Rows are points. Each copy is the shape, with its points in the same order, turned, moved and blurred by noise. Say if it was mirrored as well.
In the rows, 128 means zero.

Shape (9 x 3)
[[129 131 118]
 [107 149 138]
 [168 117 155]
 [133 158 131]
 [118 103 112]
 [ 85 173 140]
 [124  83 165]
 [ 96 174  93]
 [134  93 113]]
Copy 1 (9 x 3)
[[129 136 128]
 [ 96 151 141]
 [148 133 179]
 [121 159 138]
 [120 100 123]
 [ 80 176 133]
 [112  93 184]
 [ 97 169  96]
 [134  99 134]]
Copy 1 is: only turned
Copy 2 (9 x 3)
[[133 119 134]
 [114 136 147]
 [173 148 111]
 [135 135 156]
 [126 102 106]
 [ 89 152 175]
 [136 155  86]
 [100 103 186]
 [136 105  99]]
Copy 2 is: mirrored
Copy 3 (9 x 3)
[[123 147 115]
 [ 94 162 127]
 [155 139 158]
 [118 177 127]
 [117 115 105]
 [ 68 181 125]
 [114  97 161]
 [ 90 184  81]
 [132 108 109]]
Copy 3 is: only turned
Copy 4 (9 x 3)
[[132 134 131]
 [110 151 148]
 [167 119 167]
 [136 158 142]
 [124 103 122]
 [ 88 170 149]
 [127  83 172]
 [ 99 173 100]
 [138  92 124]]
Copy 4 is: only turned

Shape (7 x 4)
[[126  59 127 149]
 [155 125 137  79]
 [164 156 121  96]
 [162 139 104 101]
 [119 131 101 108]
 [128 144 107 158]
 [ 95 144 130 166]]
Copy 1 (7 x 4)
[[147 197 113 161]
 [144 146 140  62]
 [158 110 130  81]
 [163 122 113  88]
 [119 137 102 100]
 [132 108 102 148]
 [105 114 126 168]]
Copy 1 is: mirrored
Copy 2 (7 x 4)
[[184 114 113 187]
 [173 124 128  89]
 [146 121 148  80]
 [145 105 148  97]
 [130 118 112 120]
 [119 123 147 151]
 [109 156 132 165]]
Copy 2 is: mirrored
Copy 3 (7 x 4)
[[161  91 119 184]
 [144  97 154  84]
 [143 136 146  76]
 [148 127 126  83]
 [118 126 115 110]
 [130 165 115 137]
 [104 159 133 160]]
Copy 3 is: only turned
Copy 4 (7 x 4)
[[ 84  79 114 157]
 [150  77 139  98]
 [156 116 146  82]
 [129 117 148  85]
 [125 115  97  88]
 [117 151 109 123]
 [132 147  82 145]]
Copy 4 is: mirrored

Shape (12 x 8)
[[138 105 117  89 127 109 142 126]
 [147 120 100  96  97 109  99 118]
 [167 127 173 149 115 117 132 123]
 [ 87  85  90 105 171 141  76 164]
 [ 96  93 163 119 127 133  83 158]
 [100 170  93  99 163 172 154 127]
 [142 150 101 125 154 109 146 109]
 [160 127 154  67 124 166 120 142]
 [126 152 164 113  90 107 111 156]
 [128 140 102 136 147  98 131 181]
 [ 87 138 147 149 108 128 114 108]
 [139 152 132 131  81 129 148 158]]
Copy 1 (12 x 8)
[[141 103 113 108 133 108 126 139]
 [173 116 135 114 110 123  77 120]
 [123 113  98 187 112 140 118 123]
 [145  87 192 108 195 126  91 160]
 [ 98  72 158 146 146 148  85 139]
 [115 192 134  98 185 144 135 140]
 [142 157 119 144 134  95 135 125]
 [132 111  78 114 153 164  90 151]
 [100 125 126 135  88 144  73 132]
 [124 140 149 153 130  89 107 183]
 [ 94 135 164 147 122 151 110  83]
 [117 150 130 143  82 154 108 153]]
Copy 1 is: mirrored
Copy 2 (12 x 8)
[[134 112 116  91 110 129 123 119]
 [154 121  85 111  97 115  83 128]
 [184 141 169 136 115 102 131 126]
 [ 88  62 110 122 173 155  78 168]
 [124  89 169 118 135 122  74 148]
 [ 82 177 103  93 149 156 127 162]
 [137 151  91 113 142 124 145 124]
 [161 133 149  76 103 163 108 161]
 [147 137 158 104  88  87  98 159]
 [120 105 112 130 129  94 153 167]
 [107 155 153 142 130  97  84 124]
 [126 153 145 130  77 111 129 155]]
Copy 2 is: only turned
Copy 3 (12 x 8)
[[137  94 123  98 138 105 153 124]
 [141  89 127  89  95 107 114 115]
 [161 117 174 156 118 132 135 131]
 [ 95  62 105 101 187  85  85 151]
 [104  81 175 114 160  98 103 168]
 [ 96 151  95  97 180 152 117  98]
 [143 131  98 140 135 110 129 100]
 [156  98 170  68 167 149 129 116]
 [134 142 170  99 109 115 124 166]
 [139 124  89 128 146 114 115 178]
 [ 84 134 162 142 114 107 111 129]
 [126 133 138 109  98 155 139 156]]
Copy 3 is: only turned
